Each wall is flat, endless, passes through zero and stands at right angles to its row. A trip goes straight from one point to another. List the walls that it crosses, first one first.

Walls:
(1): [-45  -6  -2]
(2): [31 36 -4]
(3): [-10 -29  14]
(4): [ -9 -23 -31]
(5): [-25 -25 -28]
(6): [-24 -39 -25]
Trips:
[-5 20 -9] to [-30 -16  35] => 2, 3, 5, 6
[ -8 -26   5] to [ 13 -23 -33] => 1
[-21 -59  43] to [ 84 -11  10] => 4, 1, 5, 6, 2, 3
[-28  32   7] to [43  9 33] => 1

Walls:
(1): [-16  26   5  -6 -31  -5  23 -20 -23   8  43]
(2): [  1 -41   0  15  38 -32  46 -12 -47 -36  -4]
(3): [  6 -18  25 -14 -41  31 -12 -41 -23 -25 -30]
(4): [-45  23 -17 -38  32  15 -27   8 -18  30 -20]
(5): [-28  14 -28  -6  20   7   2 -11  56 -14 -24]
(6): [ 13  79 -28  14  -2  27  -8 -15  32  17  11]
Trips:
[ 42 -24  -4 -70  44  43 -44 -25   5 -40  -1] to [-15  21  29  28  -9   3 -17  -2  24  28 -11] => 6, 3
[-41  -6 -27   7 -64  34  -7  46  21  15  44] to [-61  -4  28 -44  49  46  27 -11 -32 -14  65] => 5, 6, 2
[ -4   6  60  19 -19  24 -26 -22  13 -14 -49] to [  0  71   5  -5 -54 -45  25 -27  -3  17  19] => 6, 1, 5, 3
[ -6  -4  10 -43  -9   9 -46 -13 -17   9  18] to [ 23 -17  -2  -6 -30 -34  -6  21 -68  69   7] => 2, 3

Walls:
(1): [ 72  18   4 -29 -10 -19  26  16  25   7  30  19 -57  13 -38 -23 -51  15
 -39 -57  22 -22  41  -1  19 -29 -16  26 -18  53 -24  13]
(2): [  9 -15  26  42  40  -9  -3 -23 -29  -8  20  -5  57 -28  31 -32   0 -21
  33 -14 -18 -15 -35  -6 -24   3 -37  10   4  -3 -42  25]
(3): [ 17  61  -6  22  -8  58  11 -28 -29 -14 -46  20 -34 -15  32 -12 -17  37
  22  16  14  36   2   0  76 -52  -9  -6   5  -8 -13 -31]
(4): [-25 -65  36   7   9 -49  15 -18 -40  -9 -16  17 -11  29  18  29 -39   8
  -6  27 -11 -10 -57  10   3   0  14  45  29  30 -22  28]
(5): [ 44   9   1 -33  52  49   7   7  27 -19 -36 -38  28 -33  -2   3  -7 -10
  -1 -49  41   4  24 -30 -26 -11  -7   7  74  23 -19  -6]
(6): [-49  14  -2  36   3 -20  -3 -15 -55  -7  15  36   6 -13 -43  16   8  49
  -9 -20  38 -60  16 -23 -25  32 -25 -25 -34  -3 -22  24]
(7): [ 14   2 -25  -5   6  28  -8 -16 -25   6  15  11 -13  15 -13  32 -27 -18
 -27  42  29  71 -13  15  15  10 -11 -16  -6   5 -39  21]
(8): [  4 -29 -34   3  -7 -13 -31 -48  22  25  14  35  12  10  22 -15  -2  11
 -14 -13 -76   1 -42 -24 -13   3   8 -34  19 -28 -11 -15]
(9): [ -5  26  28   6 -18  39 -54  82  -5 -25  -2 -45 -18  34 -37 -16 -12   4
   4  19 -16  51   2 -26   7   8 -30  -2 -61 -53  24  15]
Trips:
[ 15 -14   5  -4 -11 -60   1  53 -61  -5 -17  12  31  30 -18   5 -46  18
 -21  -7 -45   0  56   9  47 -40  25 -22 -20 -22  20  14] to [ 15 -23   4 -16  -1  23 -27  38  -3   8 -12 -65   7 -32 -37 -14  -3   3
 -29 -26  25 -15  36  21   2  44  13 -55   4   1  -1 -27] => 3, 4, 5
[ -1  18 -52  -6  -2 -33   3 -31  19 -20  22   1  23  -8  49 -18 -19  10
 -15  -1   2 -45  37 -13 -24  -3  28  44   6  37  22 -39] to [ 11  41  23 -27  26   6  13  25   8  -2 -12 -25  -1  12   3 -68  10  34
  14  -5 -16  34   0   6  15 -70  47 -27  41  77 -23  25] => 3, 8
[-36  47   9   4  12 -43  -3  -3 -26  -7 -41  -4  13  19 -65  61  23  -2
 -36  10  -6  -9 -15 -23  25  21 -30  -9 -26  16  20  -2] to [ -4  18 -18  -1   0   0 -19 -21   1  -6  10  36 -21   7  25 -29  15   4
  35  10  51  45 -13 -44  26  12 -36   1  38  37  49 -54] => 3, 4, 5, 9, 6, 8
[-28  10 -16  18  42  22  16  -3  62 -31  -1  17  10 -23 -10 -37  -6 -70
 -24  -4  36  -6 -48  51  67  66   7 -23  40 -40 -25  -2] to [ 26  29  95  25  19 -42   8 -43  -4 -17  -5  13  16  -5  -3  11 -10 -12
 -38 -28 -53   0  37  14  29   9  45 -12  38   3  32  32] => 4, 3, 7, 1
[-10  33   5 -13   2 -40  26 -35  12 -42  11  18  19  39  10 -16  -4  34
  50  16 -21   6 -35 -24  42  10 -18 -18  35 -22   3  26] to [-18 -12  -2  27 -15  -9 -46 -20  27  -6  13 -36   0 -14  39 -38 -46   2
   7 -36  34  40  16  -8 -14 -28  25 -10 -10  19  29  16] => 6, 9, 5, 4, 1
[ 10 -10 -35   1  18 -34  43  21 -23  24  -4  -8  24 -16  10  -8 -29  31
 -19 -10   7 -32 -23  13  20  22 -19  14  16  17 -16  -3] to [-39 -51  40   0  27  -8  21  62  -3 -22 -19  16  20   9  21 -17  20   5
  29  16   1   1 -13  12  17  -1   8  42 -14  -6  45 -29] => 5, 1, 6, 9
